Each row is a point. Two turns around zero, p and q, are shown by what they do to some points. Where does a point land after both, in the order given? Backwards means that the second turn is done in reverse. Each puzzle has new turns, and all numbers are rounded.

Turn p:
[-0.03,-0.33] -> [-0.06,-0.33]
[0.27,0.07] -> [0.27,0.05]
[0.02,0.44] -> [0.05,0.44]
[-0.30,-0.03] -> [-0.30,-0.01]
[0.04,-0.15] -> [0.03,-0.15]
Turn q:
[0.20,0.01] -> [0.06,-0.19]
[-0.09,-0.30] -> [-0.31,0.01]
[-0.15,-0.16] -> [-0.19,0.11]
[0.04,0.45] -> [0.45,0.07]
Where do these land?
p, then q backwards: [-0.36,-0.31] -> [0.18,-0.44]
q, then p: [-0.12,0.06] -> [0.04,0.13]
p, then q backwards: [0.23,0.06] -> [0.02,0.24]
q, then p: [0.24,0.19] -> [0.23,-0.20]

Turn p:
[-0.11,-0.11,-0.12] -> [0.11,-0.15,0.05]
[0.16,0.08,0.09] -> [-0.09,0.14,-0.11]
[-0.43,-0.20,0.12] -> [0.26,-0.02,0.41]
[0.09,0.21,-0.30] -> [-0.24,-0.25,-0.14]
[-0.12,-0.28,-0.05] -> [0.29,-0.09,0.06]
[0.41,0.31,0.25] -> [-0.34,0.37,-0.27]
Turn q:
[0.10,-0.16,-0.22] -> [0.13,0.19,0.18]
[0.28,0.05,-0.01] -> [0.19,0.14,-0.16]
[0.15,0.09,0.33] -> [-0.09,0.03,-0.36]
[0.16,-0.17,0.12] -> [-0.07,0.23,-0.10]
[-0.33,-0.12,0.16] -> [-0.35,-0.11,0.10]
[-0.36,0.30,-0.39] -> [0.19,-0.46,0.35]
Where do these land?
p, then q: [-0.10,-0.14,-0.05] -> [0.01,0.16,-0.09]
p, then q: [-0.49,0.06,-0.01] -> [-0.38,0.13,-0.29]
q, then p: [0.23,0.08,-0.21] -> [-0.12,0.10,-0.28]
p, then q: [0.37,-0.01,0.28] -> [0.34,-0.31,0.05]

Turn p:
[-0.21,-0.18,-0.03] -> [0.11,0.11,0.23]
[-0.33,0.08,0.06] -> [0.08,-0.19,0.28]
[-0.03,0.11,-0.03] -> [0.04,-0.11,-0.02]
[0.26,0.34,-0.25] -> [0.13,-0.20,-0.44]
[0.31,-0.35,0.25] -> [-0.36,0.38,-0.05]
Turn q:
[0.04,0.20,-0.28] -> [0.02,-0.30,0.16]
[-0.07,0.27,0.30] -> [-0.40,0.07,-0.03]
[0.58,-0.11,0.07] -> [0.12,-0.22,-0.54]
[-0.38,-0.24,-0.10] -> [0.20,0.29,0.30]
[-0.15,-0.03,0.08] -> [-0.05,0.15,0.07]
[-0.01,-0.09,-0.07] -> [0.11,0.01,0.02]
Where do these land?
q, then p backwards: [-0.41,-0.34,-0.40] -> [-0.52,-0.32,-0.27]
p, then q: [0.08,0.19,0.21] -> [0.15,0.20,0.16]
q, then p: [-0.09,0.14,0.03] -> [-0.03,-0.05,0.16]
q, then p: [0.21,0.03,-0.11] -> [0.06,0.23,-0.03]
q, then p: [0.21,-0.02,0.27] -> [0.34,-0.04,-0.04]
